Each row of a before or after table is a point. The points were changed in one or more steps. Then noise was added and the rows were shuffled. The steps act on how far a point lies along the listed directions, d1 being the first. What was done? A step turns or swaps two directions, mirrors them in a line or flattens them onto one, adds a multiple of one to another, or multiplies one. Angles are multiples of 10 degrees, from the lower direction toward the higher: turns from -170 to 170, lines from 10 to 170 but not 90. Use the fewest steps. Two steps may share a direction if one is a turn and the other turns, adds or multiplies; they go together, in the order done. Otherwise the lowest direction goes first.
In the rows, 128 means zero.

Directions:
(1): [185 133]
(2): [123 185]
Before (12 x 2):
[[151 143]
 [120 114]
 [151 176]
 [ 94 117]
 [151 107]
 [ 88 154]
 [ 88 147]
 [104 132]
 [130 120]
 [132 166]
 [131 105]
 [120 128]]
After (12 x 2):
[[ 60 117]
 [103 128]
 [ 24  86]
 [136 134]
 [192 154]
 [124 145]
 [ 23 128]
 [214  86]
 [ 99 139]
 [206 121]
 [ 14  94]
 [153  95]]
Steps: multiply d1 by 3; multiply d2 by -1

Directions:
(1): [ 96 163 176 173]
(2): [199 124 146 163]
(3): [106  77 101 180]
(4): [133 180  71 152]
Before:
[[127 154 127 119]
 [125 174  84 102]
 [104  94 175 185]
 [124 126  53 109]
 [120 153 129 196]
 [164 146 155  58]
 [130 105 152 152]
 [111 102 193 177]
 [105  98 191 205]
 [194 150 203  91]
 [145 139 101  68]
 [ 62 146 198 180]
 [156 120 103  62]]
After:
[[164 155 157  31]
 [101  87 116 181]
 [160  61 126 110]
 [157 179 120 101]
 [ 98 150 100 185]
 [125  61 107 136]
 [106  95 100 167]
 [117 141  74 151]
 [155 129 182  73]
 [146 142 181  81]
 [159 149 183  66]
 [139 129 159 116]
 [130 132 109 123]]
Steps: multiply d3 by 0.7; turn d1 and d3 by -120 degrees; multiply d2 by 0.4

Directions:
(1): [ 64 200 134 111 159 156 105  75 130]
(2): [143 131 209 178 124 115 166  84 171]
(3): [202 158  65 147 163 150 144  92 156]
(4): [107  87  91 102  59 128 122  67 174]
(5): [192 160 167  73 100 102  73 109 112]
(6): [112 178 101 161 108  56 103 165 179]
Before:
[[ 93 134 174 115  99 104 104 142 120]
 [196 113 158 125 144 143 146 107 106]
 [163  83 153 129 144 135 151 122  99]
 [148 121  82 150  97 136 109  82 163]
 [183  83  96 100 125 189 144 112 102]
 [103 142 190 103  92 122 125  82 143]
 [ 76 151  77 124 126 149 122  75 155]
 [156  72  60  98 156 202 154  98 107]
 [ 78 145 103 152 126 126 153  82 165]
 [160 128 162  98 130 125 104 138  78]
 [ 76 117 113 159  76 130 112  75 205]
 [168 135 183 110 112 130 110 112  96]]
After (12 x 9):
[[112 101 117 160 162 147 160 156 102]
 [154 111  86 133  97 149 107  78 146]
 [158 105 103 192 153 127 184 140 152]
 [ 60 131 161 124 115 155 153  74 149]
 [110 103 127 174 145 162 173 128 122]
 [140 143   9 155 138 102 124 161 181]
 [ 80 194  97  88 121 141  79  57 143]
 [147  94 112 179 136  91 160 160 146]
 [104 183 139  98 103 110 100  60 148]
 [103 126 145  96  61 140  72  47 169]
 [153 111  33 173 123 128 155 170 167]
 [ 81 109 176 113 114 143 126 127 104]]
Steps: multiply d1 by 1.6; turn d2 and d4 by 10 degrees; turn d5 and d6 by -130 degrees; add -0.3 times d5 to d3

Directions:
(1): [198 157 124  50 149 110 106 164 157  91  78 105]
(2): [132 145 183 157  75 111  85 220 141 122 170 140]
(3): [ 53  78 125  45  89 122 115 155  91 142 110 112]
(4): [ 73 218  84 133 119 171 134 149 108  74 108 152]
(5): [123 153 162 118 133  81 123 114 115 171  74 229]
Before:
[[156 108 159 105  95 104  92 191 156 123 144  92]
 [109  84 145 105  86 108 129 152  99 148 126 113]
 [ 72 181  98 171 135 175 155  82  96 113 101 161]
 [ 96 164 105 195 147 162 163 109 118 123 151 147]
 [138  82 120  83 112 142 110 184 153  93 146  55]
 [138 108 142 124 127 141 138  94 133 155 140 118]
 [173 109 143  70 124 112 102 168 165 124 104  88]
 [117  94 117 105 141 131 142 136 113 143 119 113]
 [ 76 217  93 152 125 150 135 103 118 109 140 161]]
After, 9 rows:
[[ 93 248  80 111 131 155 124 136 127  68 109 147]
 [159 119 146 105 132 132 127  99 141 161 119 121]
 [114  86 179 167  81 107 114 156 137 165 175 128]
 [121  95 127 113 139 119 139 124 115 150 117 124]
 [ 75  80 165 164 100 106 130 129 113 176 142 185]
 [135  88 150 102  98 101 124 144 112 144 116 107]
 [119 221  77  98 144 174 133 120 121  60  54 137]
 [142 209 106 101 170 131 142 143 136 102  79 159]
 [ 95  65 146 178 103 137 125 121 135 171 182 104]]
Steps: turn d1 and d5 by -150 degrees; multiply d3 by 0.7; multiply d4 by 1.3
